Rows are points. Two turns around zero, p and q, are shown by what they do to some points. Write where each new point lands after one turn and then the other. Backwards means that the second turn is done in reverse. Each puzzle has new turns, and all numbers are rounded.
(in the rows, 128 means zero)

Turn p:
[156 108] => [100 108]
[121 162] => [162 123]
[107 114] => [122 152]
Turn q:
[125 175] => [170 106]
[ 96 121] => [138 159]
[128 106] => [109 139]
[133 109] => [109 133]
[159 130] => [114 100]
Where do these land?
q, then p: [105  93] => [170 133]
p, then q: [152 140] => [103 139]
q, then p: [127 151] => [111 113]

Turn p:
[151 123 149 121] => [121 133 141 156]
[135 183 150 115] => [118 178 160 117]
[ 98 101  85 137] => [150  97  89 103]
[102 109 147 124] => [140 100 149 123]
[132 136 144 145] => [106 128 139 126]
[151 116  92 127] => [133 134  87 143]
Turn q:
[138 101 156 170] => [116 134 121 184]
[168 156 121 121] => [176 125 142 126]
[114 101 133 143] => [104 134 111 144]
[102 149 151 111] => [107 108 157 113]
[110 143 118 128] => [120 140 140 111]
[137 118  91  96] => [147 127  97  92]
Where do these land?
q, then p backwards: [110 128 154 130] => [135 121 152 147]
p, then q: [149  82 140 134] => [109 157 104 160]
q, then p: [120 134 161 126] => [122  97 142 128]
p, then q backwards: [136 136 126  83] => [159 145 113 154]
q, then p: [111 135  95 152] => [130 165 141 106]
q, then p backwards: [122 141  72 156] => [136 183 106 104]
q, then p backwards: [147 141 147 116] => [113 106 140 116]

Turn p:
[166 119 156 156 123 105 116 124] => [135 166 123 130 130 113 113  85]
[103 131  94 106 106 156  97 129] => [142  79  99 139 108 131 132 150]
[ 98 134 112 121 167 140  98 126] => [156 100 122 140 163 137 151 144]
[179 156 142 132 126 115 137 139] => [115 168 114 118 141 118  87 126]
[110 114 119 101 140 176 121 101] => [144 104 110 116 119 174 157 143]
[133 147 136 142  94  87 169 104] => [ 66 159 136 146 112 111 128 119]
[108 149 152 149  97 115 160 153] => [112 153 165 152 101 107 115 149]
[108  95 108  93 154 135 117 137] => [142  77 140 109 144 149 137 124]
[121 103  99 145 158 145 128 139] => [152 112 134  96 140 113 156 134]
[152 132 161 136 116 105 137 129] => [116 161 138 136 124 126 104 105]
Turn q:
[ 78 128 110 146 143 135 168  85] => [ 83 183 131 102 133 148 109 109]
[123 124 134 140  95 109 118 142] => [138 138 120 161 121 107 121 135]
[141  98 132  95 145 147 103 124] => [134  89 114 100 102 125 134 113]
[ 98 150 119 152 158  97 152  96] => [ 76 152 130 134 158 157 107 128]
[134 135 110  93 131 151  96 140] => [157  98 130  99 114 126 110 142]
[138 120 117 130 147 159 114 149] => [153 119 110 102 125 141 144 138]
[160 120 149 145 100 115 103 144] => [156 112 120 174 118 120 144 127]
[177 136 125 132  89 121 128 134] => [171 118 149 161 140 117 134 110]
[ 97 172 175 144 134 120 163 114] => [ 77 158 170 147 127 143 144 156]
[135  98 108 103 138 127 134 151] => [136 112 107 100 141  99 133 120]
Where do these land?
p, then q: [ 99 154 126  90 115 159 117 100] => [169 168 101 104 125 124 148 131]
q, then p backwards: [ 99 120 104 162 115  84 150 150] => [156 187 131 152 139 104 117 118]
q, then p backwards: [145 107 148  89 164 151 120 125] => [118  82  87 111 123 138 140 121]
p, then q: [160 151 135 133 139 122 157 146] => [120 104 137 125 125 132 110 171]
p, then q: [153 145 122 132  99 107 155 156] => [117 116 119 153 111 114  93 161]
p, then q: [153 105 105 130 137 163 108 117] => [150 110 141 100 147 112 114  97]
p, then q: [113 133 150  90 143  96  96 108] => [121 145  98 113 111 178 144 111]
p, then q: [128 106 126 162  91 166 152 120] => [149 146 172 148 132  85 115 123]
q, then p: [121 133 124 131 114 157 139  80] => [127 145 101 158 107 162 126 136]
q, then p: [133 120 146 149 142 108 109 153] => [131 122 141 102 124  94 143 139]
q, then p backwards: [105 134 122 138 148  94 106 153] => [132 176 104 109 125 132 121 127]
